Each row is a point. The window is the flat piece filled in between its corners: a triangle in 3 columns, a solid with four corners in 4, and so on. A path goes straight from each point to the next, and from the last back to the first. List the points from which the path goes on through the window.
In the rows, 128 means zero.

Window, 4 rows:
[[145  72 175 118]
 [130 144 101 160]
 [117  70 110 151]
 [ 94 192 163 114]]
Path:
(1): [125  78 122 113]
(2): [143 118 113  98]
(3): [ 90  90 129 184]
(4): [126 153 123 184]
(5): [131 124  91 125]
(6): [140 142 152  88]
(7): [116 138 186 163]
(8): [117  82 166 160]
(9): [124  95 115 122]
(10): [180  56 117  90]
(11): [116  65 142 186]
(12): [107  72 164 175]
Through the window after points: 2, 4, 8

Window:
[[ 33 117 160  80  98  55]
 [161 197 136  90 120 171]
 [118 147  98  75 105 154]
 [133 105 114  73 180 147]
 [108 181 120 138 109 104]
 [ 99 105 181 191  96 101]]
Path:
(1): [151 143 131 116 124 129]
(2): [ 97 185 135 122 131 193]
(3): [ 76 155 147 145 119 154]
(4): [153 149 138 107  95  56]
(5): [130 123 117 127 118  77]
(6): [ 77 148 134 132 120 121]
(7): [ 70 157 134 115 152 170]
(8): [144 126 111  89 133 109]
(9): [176 183 112  76  97 116]
(10): [117 176 157 109 133 179]
(11): [101 169 131  86 140 183]
(12): [213 162 130  96 122 115]
(13): [166 157 124  78 116 128]
(14): [101 178 147 121 132 179]
(15): [ 86 156 112 109 120 183]
(16): [144 144 106  73  95  94]
Through the window after points: 3, 7, 9, 11, 13, 15

Window, 9 rows:
[[147 105  89  96 123 108 106 162  77]
 [152 180 141  60 141 154 149  96 137]
 [171 137 110 174 167 148 146 190 125]
 [156 119 139  40  60  74 152 158 147]
 [183 109 186  46  93  91 132  76 139]
 [130 102  79 142 198 126 174 166 124]
 [ 87 130 133 167 173 132 122 181 159]
 [117 148  84 194 157 111 163 152 103]
 [162 103 124  64  71 157 146  89 137]]
Path:
(1): [131 122 155  71 108 132 145 156  96]
(2): [164 135 103  98  96  89 123 136 148]
(3): [182 145 110  81 130 128 127  98 164]
(4): [132 105 153  83  82 124 183 154  68]
(5): [139 130 161  40  72 110 174 148  65]
(6): [165 131 116 112 111 112  95 116 216]
(7): [146 138 108 125 151 113 138 144 149]
(8): [134 130 137 120 146 109 149 166 107]
(9): [122 103 174 111 103 130 172 155  87]
(10): [162 155  99 103 122  90 113 127 173]
(11): [160 166  79 118 187 129  97 128 185]
(12): [144 126 134 154 130 138 175 174  91]
Through the window after points: 11

Window (12 x 12):
[[133 123 180 106 188 121 121 129 165 160 167 121]
 [125 119 176 207 136 172 155 126 143  90 150 132]
 [113 110 101 172 118 127 124 113 175  65 203 156]
 [134  96 131 150 121 120 125 106 145 146 102  74]
 [119 144  88 119 165 137 116 171 118 147 136  71]
 [110  94 101  97 148 181 161 109  88 142 156 100]
 [120 175 133 114 175 142 124  82 169 120 102 102]
 [ 39 138 175  89 162 120  58  64  85 123 164 142]
 [143  73 150 199 139 197  92  86 137 119 145 185]
 [111  48 133  72 148  91  75 208 169  74  16  67]
 [158 172 141  87 149  92 147 136 109 148 144 123]
 [148 112 130  93 190  93  87 127 136  82 118  63]]
Path:
(1): [152 141 139  98 130 124 111 122 120 128 142  98]
(2): [135 144 141 126 103 159 126 113 159 118 130  72]
(3): [108 145 138 133 225 122 123  94 146 117 111 150]
(4): [136 115 127 137 217  59 119 138 121 151 112 129]
(5): [ 92 119 176  87 108 214 109 102 135 119 149  83]
(6): [143  93 137  94 128 167  93 145 136  87 124 100]
(7): [ 90 127 147 153 177  68 136 136 148 135  93 121]
(8): [105 111 128 165 174  92 174 127 147 159 101 124]
Through the window after points: 2, 6, 8
